Each row is a point. Examples show where two turns around zero, p and q, send a point. Write where each new point lands after one turn and then the other. Backwards means that the second turn is done in reverse. Each puzzle has new turns, and all numbers are rounded.

Turn p:
[-1 21] -> [21  0]
[ 30 -29] -> [-30 -29]
[-29   8] -> [ 9 29]
Turn q:
[-4 24] -> [20 14]
[-20 -34] -> [-39   3]
[-1 30] -> [27 14]
[ 24 -20] -> [ -8 -30]
Where do these land?
q, then p backwards: [25 26] -> [10 35]
q, then p backwards: [-16 -26] -> [ -2 -30]
q, then p: [30 10] -> [-24 -21]
p, then q: [-20  18] -> [26 -9]
q, then p backwards: [-18 -28] -> [ -3 -33]

Turn p:
[14  6  0] -> [  7   9 -10]
[ 26  14 -17] -> [ 18   5 -29]
[-36  -7  48] -> [-40  16  42]
[ 11 -14 -16] -> [ 22 -10  -1]
[-15   1 -15] -> [ -7 -20  -3]
Turn q:
[-15 -18  -2] -> [ -3 -23  -5]
[ -1 -32 -23] -> [  7 -33  20]
[ 1 26 27] -> [-13  30 -19]
[22 27 24] -> [-14  40   0]
[ -7  -4 -25] -> [ 22 -14   4]
Where do these land?
q, then p: [ 40 -15   7] -> [-33  21  18]
q, then p: [-19 -28  14] -> [  4 -27  24]
q, then p: [-6 21  1] -> [  4  -2 -21]
p, then q: [ 3 -3 14] -> [-2 12 -8]
q, then p: [-18  25 -35] -> [ 37  15 -23]

Turn p:
[-35 -21   4  -7] -> [-25  18  -2 -28]
[ 22 -10  -6   1] -> [10  0 20 11]
[17 19 -8 15] -> [  6 -21  -2  22]
[ 3  2 14  5] -> [ 1  9 -8 10]
[-23  -5 -21  -1] -> [-19 -13   5 -22]
[ 18  15  17 -12] -> [ 26   6 -13  10]
Turn q:
[19 -2  1 16] -> [21 10 -2  8]
[-28   6   6   7] -> [-26   3   1  14]
[12 -1 -7 11] -> [15  1 -6  7]
[ 4 -9 14  2] -> [ 4  9 14  0]
[-14  33  -2 -48] -> [-34  -7 -21 -44]
[ 1 -5 -8 -1] -> [ 4 -9  0  1]
[  5 -21  -6  13] -> [15 -8 12 15]
Where do these land?
p, then q: [ -4 -15   3  -6] -> [-10   8  -5 -10]
q, then p: [ -4  -7 -14 -17] -> [ -1  15  13 -12]
p, then q: [33  6 12 14] -> [21 19 -7 25]
p, then q: [-14 -15 -20  -2] -> [-19   0  17 -13]
p, then q: [-10  31  19  11] -> [ 10 -29 -16  19]

Turn p:
[  3 -17  -2  27 -25  -6] -> [-15  10   0  35   4  12]
[  8  23 -15 -13  10  15] -> [ 17   5   3 -27  -9  12]
[ -6  -1   6  28 -10 -26] -> [ -4  19   3  32  -1 -16]
[-22 -14 -30  -4  28  18] -> [ 21 -32 -18  -1 -29   9]
[ 12 -26   5   6 -15 -32] -> [-37   3  12  22  -5 -11]
[-22  28   2 -29   2  24] -> [ 20   1 -28 -37  11   0]
[ 26   7  35 -14  10   8] -> [ -3  -7  28 -22  30  -8]
Turn q:
[-42   7  -2   0  38  -8] -> [ 14 -30   8 -37  10 -27]
[ 15 -13 -13   8   2   6] -> [  1 -11  -4  16 -14  10]
[-13   4  -8 -14  -9   0] -> [ 13  13   6  -4  -4 -11]
[ -1   0  10 -32 -22  29] -> [ 10  36 -27   7  -4 -16]
[-2 35 -3 38 44  7] -> [-39 -39   4 -37 -16  -3]
[  9 -24 -11  -6 -12  -8] -> [17  1  4 25  0  9]
[ 37  22  11  -9  -1 -20] -> [-38  11  14  22  12  -5]
[ -9 -21   1  -4 -48  -1] -> [30 35  1  9  3 25]
[  7 -10  16  18   8  -6] -> [ -8 -15  -6   0  14  17]
Where do these land?
q, then p: [-30   0  -2 -30 -30  -4] -> [  4  28  33 -27   2 -10]
p, then q: [-21   8   4  -4  -2   1] -> [ -1  -7  16  10 -10  -5]
p, then q backwards: [-11  13  17 -37   9  18] -> [-35   3  23   7  21   7]
q, then p: [13 46 25 22 -4  8] -> [ 15  -3 -51 -20   1 -15]
q, then p backwards: [ 21   9 -24  24  14  -5] -> [ 18 -33 -18  -3  11  -7]
q, then p backwards: [  7 -14   0  25   0  13] -> [ -4 -13 -21  -4  -5  19]
p, then q backwards: [-13 -33  -7   6  -4 -28] -> [ 37   6 -12 -10  18  12]
p, then q backwards: [ 34 -29 -13  -5  17  -2] -> [ 13  13 -26  31  12 -19]
